Each row is a point. The window is the flat piece filled in between its corners: a triangle in 3 columns, a solid with four corners in 4, and so on. A path goes straight from each point to the next, and from the last back to the first. List the points from which the path goes on through the window.

Window (4 x 4):
[[ 15 -84 -18 -11]
 [-16  51 -28  43]
 [-54  -4 -15 -28]
 [  5 -26  53   3]]
Path:
(1): [-15  37 -38 -27]
(2): [-57   7 -24  39]
(3): [-73 -41  26   9]
(4): [ -3 -13  -2 -59]
(5): [ 37  -8  -3 -41]
(6): [-27 -62   7   9]
(7): [-79 -38 -15  10]
(8): [ 39  -3 -38 -29]
(9): [  4  -9  18 -13]
(10): [-14 -55  27  55]
(11): [-44 -86  12  11]
(12): [ -6 -53  15 -52]
(13): [ 73 -22  20 -19]
(14): [-32 -64  43  34]
(15): [-58 -29 -37  25]
(16): [ -5  19 -37 -29]
Through the window after points: 5, 9

Window (8 x 8):
[[   9   45   36   25  -41  -13   24  -31]
 [  44  -49   11  -12   -6  -38   52   27]
 [   5  -18    9   53  -84   68  -23   18]
 [  -2  -10   33   -2   48  -15  117   -1]
 [ -65    3 -102  -70   23   68  -55   40]
 [  28   29   34    0   91   12   16   11]
 [  -8   44  -88   27  -27   55  -23   34]
 [  65   20   35   -6   -9   23   74  -32]]
Path:
(1): [  8  -9 -14  22   1  27  26 -36]
(2): [ 12 -28 -24  47 -18  30  26 -52]
(3): [  9  15  22   5 -31  28  19  20]
(4): [  3  27  -7 -18   3  17  18  31]
(5): [-12 -78 -45 -24  35  33  26 -64]
(6): [ 18  -1 -33  29  34 -19  35 -36]
(7): [-16  56  53 -57  -2  17  59  50]
(8): [ -8  53   5 -34 -32  72   2  65]
(9): [ 20 -31 -39  44  41   9 -52 -38]
(10): [ 16 -13   3  29 -18  -2  11 -41]
(11): [ 16  29  18  -4 -28   2  35  41]
(12): [-17  60  35 -29  -5  31  47  52]
(13): [ 22   8 -24  23  34  12 -14 -19]
(14): [  5 -15 -83  35  -4   2  -8 -45]
(15): [-40  49   1 -23  -9  69 -15  89]
(16): [ 1 43 -1 -9 -4 32 35 18]
Through the window after points: 2, 4, 10, 12

Window (11 x 11):
[[ -7 -34 -99 -22  14 -22  16 -17  54  70  13]
 [-10   1 -78   8  64 -66  66 -58  27  17  16]
 [ -6 -78 -17  -8 -68  68  31 -33   7 -31  21]
 [ 15 -12   7 -11  70  33 -76   7  32 -38  32]
 [ 33 -43 -45 -12  46 -39 -17 -13 -49  29  15]
 [ 10  43  55  -6 -31  -7  40  54  24  45  42]
 [ 11 -21 -44  46 -70   3  13 -18  45 -46  65]
 [-16 -31  29 -20 -65 -54   2 -45 -36  71  -2]
 [-33 -52 -24 -31  37  43 -49  55   6 -62 -46]
 [  6  30  72  94  15 -12 -22 -23 -95  50 -33]
 [ -8 -63   6  35  61   8  18  49  67 -37 -20]]
Path:
(1): [-59 -47 -27  12  -2  17 -15 -10   4   6  59]
(2): [ 67 -39  -3 -17 -46  39  37 -22  23 -28 -26]
(3): [ 30 -21  -2 -14 -24   6   1   6  16 -12 -13]
(4): [-35 -29  -5  -1   6  17   2  16   1  10  15]
(5): [-71 -75 -18  39  20  14 -23   8 -65 -12  58]
(6): [ 81  -1 -24 -52  17  -2  -6 -13  52   0 -41]
(7): [ 50 -15 -11  -9 -11  -4  -7 -14  35 -16 -32]
(8): [-44 -54   4  23  27  25  14  25  -2   2  38]
(9): [-88 -62  10  11   1 -40  10   8  -6  47  56]
(10): [ 36  13   5  -8  -9  -8   4 -11  12  12   1]
(11): [ 66  -6 -10   8 -21 -37  26 -34  26  13 -38]
(12): [-59 -32 -43  25  31  -8  10 -11 -10  22  80]
Through the window after points: 1, 3, 5, 7, 9

Window (14 x 14):
[[ -16  -47  -25   19  -19  110   -7   -5  -70   34  -35  -25   39   31]
 [ -22  -68   20  -68  -45  -34  111   52   40   17   35  -26    4  -21]
 [  34    3  -22    1   -1   36   -4   10   85   90  108   41  -26  -33]
 [  -4   19   27   75  -43   -6   37   57   42   53   -3   61   44    8]
 [ -34   98   41    9   50   10  -86   53    5    7   24  -51   65  -36]
 [ -37  -80   56  -18   11   81  -22  -19   41  -32  -49   23   -8   14]
 [  -3   26  -47   54  -93   32   19  -14   -1    1  -25   -7   46   23]
 [  83   74   16  -36    1  -67  -37   31  -19  -13  -19    6  -10    4]
 [ -42  -25  -21   -3   62   15  -91   42  -24  -49  -20  -62  -41   -9]
 [  62  -26   25   15   76    6  -46   -4   78   49   26  -28    0  -44]
 [  15   23  -12   39  -22  -28  -39  -25  -43 -101   52   67   45  -47]
 [  79   39    1  -38   -7   16  103   29  -13   21   10  -57  -39  -74]
 [  30  -23  101   -7  -81    7   51   51  -23   11  -47  -85  -18  -24]
 [ -20   38   99   31   55  -28  -16  -21   11   51  -11  -54  -14   -5]]
Path:
(1): [ 36  23  60  73  -9  29  48  18  10 -15  58 -37  48  64]
(2): [  5  13   5 -26 -28  -7 -23  12  -8  30 -28  20   8 -64]
(3): [ -2  10 -23  -5 -61   0  30  10   4  50 -48   6   2 -57]
(4): [ 21   7  33  45 -25  36  -1   9  11 -20  43 -42  25  50]
(5): [ 20  -1  25   5   7  34  30  37  34  -7  30 -25  -9  16]
(6): [  7 -30  18 -16 -23 -35   1  -8   1  40 -27  11  23 -79]
(7): [ 24  11  22   4 -23   5 -15 -16 -25  38 -40  -2  19 -68]
(8): [ 29  34  11  34   9  21 -18  18  12 -22  24 -14  -2  11]
(9): [ 25 -10  19  28 -19  29   6  16   3 -34  -3 -35  21  34]
(10): [-15  13  15   4 -17   1  -7   8 -11  12 -30   0  11 -25]
(11): [-43 -40  22 -45 -16  -2 -44 -52  18  48 -17  17   2 -92]
(12): [ 10 -20  31  13   4  33   4  21  19 -34  -5   8   7  19]
(13): [ 33  25  34 -14   9  15   5  35  24 -11  28 -25  20  73]
(14): [ 14  34  16  14  -4 -28 -30  18  -7  11  -9   6   8 -61]
(15): [  3   2  30 -10 -30   4  24  -6  10  46 -26 -12  23 -37]
(16): [ 30   0  52  47 -32  29  30  38  26   9  34  -7   4  28]
Through the window after points: 3, 5, 11, 13

Window (14 x 14):
[[  -6   40  -50  -26   61   10  -32  -20  -51  -34  -22  -38  -35   21]
 [ -49  -18    1  -24   69  -22   -6   61   22  -44  -21   21  -23  -30]
 [  27   56  -44  -62   44   44   15   29  -12   -5  -38   78  -37   35]
 [ -22  -50   42   91   41    1  -27  -42   34  -60    6  -11   53   77]
 [  -5  -46   50   76 -112   27   -9  -31   -1    7   57    6   19  -32]
 [  12   11  -84   14   62  -37   -3   19   -9   26    2   34    7   12]
 [  71   11  -41   18   46   40    5   22   24  -23  -37   -4   -6  -36]
 [   6   68  -17  -46   58   -4   13  -12  -17  -19  -52    8   72   -9]
 [  45   26  -31  -29   59  -44   10   77  -30  -39  -47  -23    7   67]
 [  31  -22   88   71    4   21    7  -35  -16   70    0    2   -3  -19]
 [ -37  -26   65   93  -29  107   17    2  -33   28   92  -14   53  -25]
 [  -5  -36   47   83   -8    5   84  -57   12  -21   61  -25    2    7]
 [   0  119  -29   35   34   -7   15   64   21   11  -79   30  -42  -22]
 [ -16  -21  -62    1   37    9   33   16  -18   -1 -100   -6    5   37]]
Path:
(1): [  9   7  -6  34  39  17  26  15 -31 -29 -27  46   5 -26]
(2): [ 17  -3  15  50   7  41   8 -15 -28 -12 -19  19  -2 -19]
(3): [  5  21  33  24  12  21  20  24  38  24   2 -38  11  -1]
(4): [-29  24 -27 -39   0  -6 -21  15  53  44  -6  -5   1  25]
(5): [ 30  -5   1 105  54  20  40  24 -46 -57 -32  21 -17 -19]
(6): [-20  41   3  78  33   1  18  -6 -50 -39 -35  57  20 -14]
(7): [  3 -25  -3 -13  38   1  -3  26  46  11 -11 -29 -13  20]
(8): [  5  -3  -8 -24  35  10   1 -40  54  34  -2 -25   6  14]
(9): [ 14  47   4  64  34   5  35  65 -69 -71 -44  42  15 -40]
(10): [ 34  41  10  35  64 -36 -12  31 -45 -46 -53  61 -35 -42]
(11): [ -7  50 -46   5  49  26  33  33  36  18 -37 -23   5  32]
(12): [-10   6  12   0   5  34   2  25   6   7  13   2  -1  13]
(13): [  0  15 -16  45  71  33  28   0 -49 -25 -25  60   7 -34]
(14): [  8  11  20  90  27 -36   8   8 -84 -51   5  50 -16 -15]
(15): [-16  -3 -45 -15  39  36  -3  -1  65  39 -10  -2  19  13]
(16): [  7  16   1  -7  -7   7  25 -11  44  42  33 -73 -11  25]
Through the window after points: 6, 8, 12

Window (14 x 14):
[[-62  70 -47  -6  35  60   1  26  18  71  92   6   7  63]
 [ 52 -26  50 -62 -50  57  37  26  46  -2 -54 -32 -87  -5]
 [  7 -70 -10   7  -2  -9  13 -13  87 -23 -72 -67  20  24]
 [-17 -22 -53 -37 -27  85  32  -3 -38  22 -77 -28 -52 -32]
 [  4  10  -1  35  47  26 -39  35 -16  -1   3 -19  47 -20]
 [ 23 -32 -28  19  61 -48 -25  69 -74 -27  29 -34 -23  10]
 [121 -97   4   9  -3 -42 -30 -16   1 -29 -33   0  33   6]
 [-69 -21  48 -48  17  40  91  17 -43  32  42 -30 -22 -48]
 [-11  12 -11  51  25  -3 -62 -35 -31  -3  38 -19 -11  39]
 [ 31 -17 -26  40 -24  23 -12  19   3 -60  57  25  -8 -23]
 [ 44  59   5  32 -93   6  93  -3 -25 -35 -10   5 -62 -34]
 [ -7  26  21 -83  38 -13  23   6  36 -12  63 -14  -6 -32]
 [-21  21  16 -33  50  12  18  29 -15 -63  64  -8  44  43]
 [ 16   7  16 -82 -80 -13 -46  84  38 -42  30  11  22  19]]
Path:
(1): [ 17   9 -20 -34   3  30 -18  32  14  -1  52 -40  24  29]
(2): [  72  -13  -22   10  -45   64  -33   -1   -9   -2   27 -102   15  -33]
(3): [-54 -25  -5 -39  48  11  24  24  -5   6 -19  24 -16  14]
(4): [-14 -38 -20   0   8   6  29  15  52 -35 -50   3 -38   1]
(5): [ 25 -32   2  -4 -14   4  -6  -9  33   1  -9 -75  44  22]
(6): [ 31  21  -2 -23  -4  13   6   0  -6 -39  69 -90  15 -16]
(7): [  2 -16  18 -26   5 -16  27  27  19   1 -32  88 -23   6]
(8): [-11 -15 -13   6   3  -5  29  32 -11 -35 -14  37   1  29]
(9): [ 116  -17   22  -32  -32    5  -57    3    0   10   31 -103  -15  -60]
(10): [  0  21   2 -25 -20  12 -11  10 -13  -7  43 -45 -25   1]
(11): [-11 -53  32  20  12   9  53  27   5 -15 -39  75  21   2]
(12): [-31   5  47   7  41   7  45  23  -3   3  -1  48 -54 -57]
(13): [-12 -19  -3 -22  -3  33  22  18 -26   1  35 -46  13  -6]
(14): [ 29 -14  12 -21 -16  14  14  -9 -12   9   7 -70  10  20]
(15): [-38  19 -18   5  70  -8 -34  55  23 -27  15  84 -32  -6]
(16): [-46  -1  12 -22  22   7  -3  29   8  -7  16  24  -5  11]
Through the window after points: 4, 6, 8, 10, 12

Window (14 x 14):
[[  14  -78   27   10  -14   10    5   35   21   28    6   32  -49   26]
 [   4   -5  -11  -50   55  -11    2  -10   43  103   -9   37  -45  -24]
 [  11   55   25   46   59   37   63  -25   -5  -24    8   -9  -57   30]
 [ -22   30   69  -16  -74    4  -19    7  -21   -4  -23  -10   12    8]
 [   0  -22   54    1 -116   -7    1  -43   62    1   13   -2   25  -51]
 [ -55   68   -8   51   60   10  113   57   31  -40  -41   11  -55   -2]
 [ -10  -14  -29   42   83   50   54   27  -17  -37  -24   42   23  -12]
 [  15  -28   27  -59  -58  -81  -22  -17   34  -25   33   15   20  -14]
 [  66  -19   47  -79  -88  -34    5    5    6    4   10   -6   -8  -88]
 [ -31    3  -11    4   61   34   -3    9   24   -3  -17  -61  -69   -8]
 [ -27  -60   96  -51  -67  -23   -4  -50  -10  -24    3   21  -15  -51]
 [ -21  -23  -15  -33   48   24  104   26   21   28   14  -11    7   18]
 [  33   -9   55  -38   61   13    4   -8   65   14  -68  -18  -38   12]
 [ -16   -5  -30  -36  -83   26   53  -18   15  -41  -14   43  -20    9]]
Path:
(1): [  7 -28   4  29  -7 -24  23 -21 -21  47 -50 -52 -53   8]
(2): [ 15 -60  -4  10 -16 -30  29  21   4  25 -45  -3 -30   6]
(3): [-47  47  44 -63   8  58   5 -20  53 -21  43  22 -23 -42]
(4): [ -7 -10  13 -39  15  39  19  19  24   5  16  12 -31  -6]
(5): [  3 -11  16  20 -15 -64  47 -16 -34 -23 -76  15 -11  -6]
(6): [ 16 -26  42 -17   7 -16  32 -32  30  12 -46 -30 -18   4]
(7): [ -9  32  25 -33   4  50 -23  44  49   6  14  53 -21 -25]
(8): [ -8  12  42 -59  24  41  21  23  42 -41  20  67   2 -13]
Through the window after points: 6

Window (14 x 14):
[[-79  -8  25  -8  17  27  -9  15  81 -33 -50 -18   8  33]
 [ 32  67  28  -6 -71   8 -57 -36   0   3  -1  -5 -43  -2]
 [-23 -30  27   7 -57 -33 -25  -4 -24 -59 -35 -25 -65  28]
 [118 103 -12   8 -48   2  37 -22  10   8  -9  46  58  67]
 [ 75  63 -19 -27 -44 -24   5 -36  46  20  37  11 -19  65]
 [ 38  27 -15   5   4 -32  48  24  60 -19  68  -2  29 -56]
 [  4 -10 -26   0 -18  16 -21  -3  32 -31 -29 -79 -58 -27]
 [ 43  15  30 -16  52 -39  83   5  65   7  13 -21 -10 -65]
 [ 22  78 -34 -46  45 -68  86  42   8  -4  32  -7  12 -50]
 [-39  -3   5  63 -45 -21 -27 -30  25  21 -27 -61 -46   3]
 [-13 -14  24 -16  98 -12   1  34  55  -5  10 -52  52  -2]
 [ 11   0   9   8 -67  -9 -50  54  13  11 -34 -25 -83   9]
 [-64 -48  12 -35  40  44  46  25   3   4 -10  -3  34  22]
 [-32 -34  30 -62 -22  -5   9   9  48   1 -42 -40  69  23]]
Path:
(1): [ 16  32  36  -1  -3 -64  70  40  50  12  66 -97 -23  -3]
(2): [  8  57   8  33   5  -2  59  11  21 -11  44 -38  -9  13]
(3): [ 12   3 -12 -23 -20 -37 -33   2  36   2 -31   0 -22 -27]
(4): [  8 -25 -56 -32  15   0 -14 -37  38 -17 -34  -2 -46 -30]
(5): [  1  52  89  13 -14 -10  36  57  26  17  36 -57  46  41]
(6): [ 10  42   2 -16   3 -20  45  16  37  -5  28 -41  -1 -10]
(7): [ 42  -4  13  -9  16 -25  24  -1  44   0 -16  25   9 -41]
(8): [ 15  40 -41 -28  32 -15  26  -2  12 -13 -28  46  18 -48]
Through the window after points: 4, 6, 8

Window (14 x 14):
[[-23 -50  67  -7  31 -17   4 -51 -16   2  -5  78 -21   8]
 [-41  92  23  -3 -75 -85   2 -61  22 -26 -33  -1  -9  58]
 [ 42 -10  43 -14   4 -44  34  48 -25   7  21 -34   3  19]
 [-11 -79  22  -4 -28  28  10 -82   8   3 -19   1 -15 -18]
 [-16  93 -30 -18 -29 -75 -35 -31  61 -44  34 -15  63  36]
 [ 25 -53 -18 -42 -11 -28  31  78 -27  13 -47  33  13  -3]
 [  6   9  69 -31 -57  18 -30 -62 -54 -18 -35  48  22  30]
 [  6  17 -47   0  26 -15  20  30 -45 -30  -5 -14  -7  39]
 [ 27 108 -23  -2 -32 -64 -69  -8  47 -17  -9 -16 -24  21]
 [ -6  71  -6 -34 -72 -14  11  44  10 -45  30  20 -25  15]
 [-65 -23  49   1 -81 -12 -41 -59 -77  20  -4  43  -6 -37]
 [ 46 -47  20 -30  37 -18  71 -23 -57  -9 -23  31   0 -64]
 [ 16  55 -12  38   7  -5  37  71  24  -5 -21  -8  32  -7]
 [ 55 -91   9  28  -4  -3  54 -62 -48  40   9  74   3  -6]]
Path:
(1): [ 16  37  15  -5 -32 -25 -13  30 -31 -61 -16  31 -24  28]
(2): [ 20 -25  17  65  36 -55  36 -25 -60 -69 -19  14  30  32]
(3): [ 13  25  -4 -59 -47  -4   0 -14  38  46  12  30 -18   4]
(4): [-12  40 -16 -35 -14 -31   1 -19  -3  -6   6   0   0  26]
(5): [ 15  10  36  33 -56 -48   6  24   6 -48 -23  31  26   9]
(6): [ -29  -14   -1   40  -47  -47  -13    9   -9 -103  -15   39   10    4]
(7): [ 17  29   8 -28 -16 -13  -2 -32  -3  38   1   5   4  26]
(8): [-62  20 -18 -37 -59 -21  38 -72  27  67  41 -20  33 -20]
Through the window after points: 4, 8

Window (14 x 14):
[[-29  17  32   4 -11  21  18  -7  -8  49 -14  61  50 -16]
 [  8   3  53  -5  35 -34 -56  29 -13  20  -1  40  -7  46]
 [-31 -18 -44 -19 -32  10  42  21 -14 121  34  13  22   8]
 [-63 -43  42  -6 -53 -12 -56  23  34 -20  37 -33 -38  19]
 [-37 -41 -25  11   6 -48  87 -25 -60  -8  19  11 -29 -76]
 [ -1 -73 -31   7 -16 -59  28  22  67 -19 -14  47  39 -11]
 [-64 -16  90 -68  34  78 -22 -12  10  67  11  32 -31  54]
 [ 42  10 -55 -15 -56 -75  52  10 -43   0 -59  12 -30  30]
 [  6  22 -42 -33  -3  -1  22  65 -10  10 -13 -37 -25  -2]
 [ 54  19  35 -36 -29  -5 -27  28  31  59  70 -18 -69 -46]
 [-73 -37  -2   2   8  29 -54 -19  27   2  -8  21 -50  14]
 [ 36 -31  29  53  22 -52  -5 -27  20 -27 -21 -62   9 -23]
 [-60  33 -25 -24   7 -64  48 -36  22 -18 113  -9 -72 -23]
 [ 22 -52 -33   0 -18  45 -28  -5 -19 -43  19 -21  49  -3]]
Path:
(1): [-21 -16   0 -53   3  -9 -11 -11  12  18   7  11  -6 -14]
(2): [-32 -58   9 -91  11 -55 -38 -10 -23  48  34 -42 -17 -48]
(3): [-17  -8  20  54 -35   3   6  15  30 -24   8   1 -19  21]
(4): [-11 -26  15  15 -20 -10  -3  33  -4   9  35   9 -15   3]
(5): [-12 -11 -10 -36 -19 -20 -19 -11   2  11 -19  -9  -7  23]
(6): [-56 -33  52 -87 -32  -5 -39 -16 -35  34  -5 -25 -23 -50]
(7): [  5  13 -21  41  -3 -22  21  13  21   0  43   3 -36  32]
(8): [  3 -21  -8  13 -23  -6  25  22   3 -11  12  -2 -11  26]
(9): [  0   0  25 -43  10 -23 -60 -12 -31  68 -59  34  23 -30]
(10): [-45  16 -24 -81  35 -28 -21 -28 -16  35  14 -13  18 -47]
(11): [ 14 -39  -4  41 -45 -13  53  12  -4  -2  -8   8 -24  14]
(12): [ -5   5  20  48  -9  28  24  36 -26  13   8   1  -4  31]
Through the window after points: 2, 4, 12
